Each row of a before or after table is a point. The points were changed in one or more steps. Then noise was added and the rows were shuffled. The steps act on columns, c1 being the first. What was done? A step turns or swaps two columns, mirrors them in a line or flattens them onto one, adds a multiple of one to another, or multiplies or shifts one. Angles are multiples of 10 degrees, from the lower column toward the higher: turns from -170 to 170, lines from 10 to 170 but not 90. Use the fewest steps. Two steps may share a column if one is a turn and the other turns, adds or multiplies; they go together, in the order done. Otherwise the lowest column goes first.

Before (14 x 3)
-20, -11, -9
10, -6, 2
-14, -86, -44
-45, 52, 12
-81, 12, 10
-33, 37, 42
-89, -87, -18
-78, 36, -43
51, 32, 46
-7, -12, 85
33, -4, 29
-33, 2, 26
19, -42, 36
4, 33, -43
After (14 x 3)
19, -5, -19
-58, 25, 37
47, -57, -2
20, 10, -80
-14, 0, -39
4, 40, -44
-79, -14, -39
70, 28, -61
-40, -31, 3
-31, 21, -44
41, 22, 23
-39, -2, 18
-9, -4, 11
58, -59, -71
Steps: turn c1 and c3 by 110 degrees; multiply c2 by 0.7

Before (11 x 8)
53, 38, -15, 60, 43, -55, 9, -11
-34, -27, 34, 8, 56, 18, -39, 16
-44, -64, 16, 43, -25, 44, -26, 10
38, 31, -56, 80, 5, 25, 59, -21
63, -15, -77, -12, -17, 18, 77, -62
-45, 58, 24, 52, 50, -30, 32, -21
-37, -61, -22, -25, -41, -85, 71, -19
3, -8, 48, 66, -18, 9, 58, -52
57, -26, -26, -6, 66, -83, 85, 48
-12, 69, -33, 70, 44, 8, -2, 9
-5, 11, 30, 14, -20, 40, -34, 53
After (11 x 8)
-1, 70, -32, 92, 46, 25, 4, 9
-36, 59, 24, 71, 57, -89, 14, -24
58, -13, -77, -16, -27, 55, 30, -62
59, 38, -16, 75, 34, -168, 1, -9
68, -25, -25, -15, 54, -245, 120, 49
-6, 13, 30, 16, -18, 122, 3, 55
-1, -6, 48, 60, -18, 27, 22, -52
-46, -64, -25, -40, -35, -255, 57, -17
-23, -26, 32, 1, 61, 57, -31, 15
-49, -61, 14, 23, -17, 131, -19, 11
39, 30, -56, 89, -2, 75, 41, -19
Steps: turn c1 and c5 by -10 degrees; add 0.3 times c2 to c4; multiply c6 by 3; add 0.7 times c8 to c7

Before (14 x 12)
33, -35, 32, 67, 63, 58, -2, 3, 91, 76, 59, -40
-23, 1, -4, -50, 24, 36, 20, 8, 21, 16, -26, 39
43, -13, 56, -1, 4, 41, 19, 33, 78, 83, -47, 5
22, 0, 26, -27, 12, 8, 10, 73, -32, 1, 17, 38
51, 76, 73, -5, -18, -7, 57, 44, -22, -50, 45, 21
-26, -9, -45, -10, 64, -2, -69, -51, 32, -40, 58, 24
7, 20, -45, 14, -20, -35, -76, -23, -31, -20, -11, 35
-6, -19, -36, 66, -2, -47, 49, -38, 13, -19, 21, 40
-47, -3, -4, 5, 63, -35, -44, -42, 4, 37, 79, -7
29, -24, -10, -3, -7, 73, 29, -70, -43, -17, -28, -73
-18, -5, -34, -36, 11, -40, 38, 32, -12, -18, -61, -39
-78, 74, -12, 67, 8, 45, -56, -2, -47, -25, 0, 29
-70, -46, 23, -73, -3, -2, -80, 40, 20, -11, -50, 37
-39, 71, -27, 36, -45, -10, 43, 49, -19, 9, 80, -28
After (14 x 12)
-81, 81, -57, -38, 17, 60, 2, 16, -91, 62, 5, 32
-83, -55, -25, 73, 10, 62, -49, 50, 31, -24, -40, 35
22, -15, 49, -49, 15, 13, 54, -6, 92, -73, -40, -4
5, 20, -67, -1, -7, 29, -86, -11, -38, 25, -13, 27
-41, -6, -9, -26, 38, 16, -54, -58, 2, -33, 85, -1
9, -4, 28, 22, 8, -9, 10, 74, -19, -7, 24, 32
-23, -18, 6, -44, -12, -71, -11, -26, 23, 49, 16, 47
-35, -6, -83, 28, 51, 47, -51, -29, 40, 30, 58, 34
56, 86, 105, 27, -31, -46, 29, 66, -53, 47, 43, 20
53, -17, -27, 9, 3, 24, 79, -60, -31, 14, -20, -71
-28, 70, -4, -34, -68, -37, 20, 43, -61, 2, 88, -36
47, -33, 4, -92, 40, 31, 40, -42, 92, -38, 62, -33
-32, 6, -10, 26, 32, 1, 32, 9, 33, -36, -22, 38
-8, -2, 1, 38, 24, -47, -8, 38, -2, -1, -61, -41
Steps: add -0.3 times c12 to c1; add -0.5 times c2 to c9; turn c6 and c7 by 50 degrees; add -0.7 times c6 to c3; add -0.5 times c10 to c8; turn c4 and c10 by 150 degrees; add -0.3 times c11 to c5
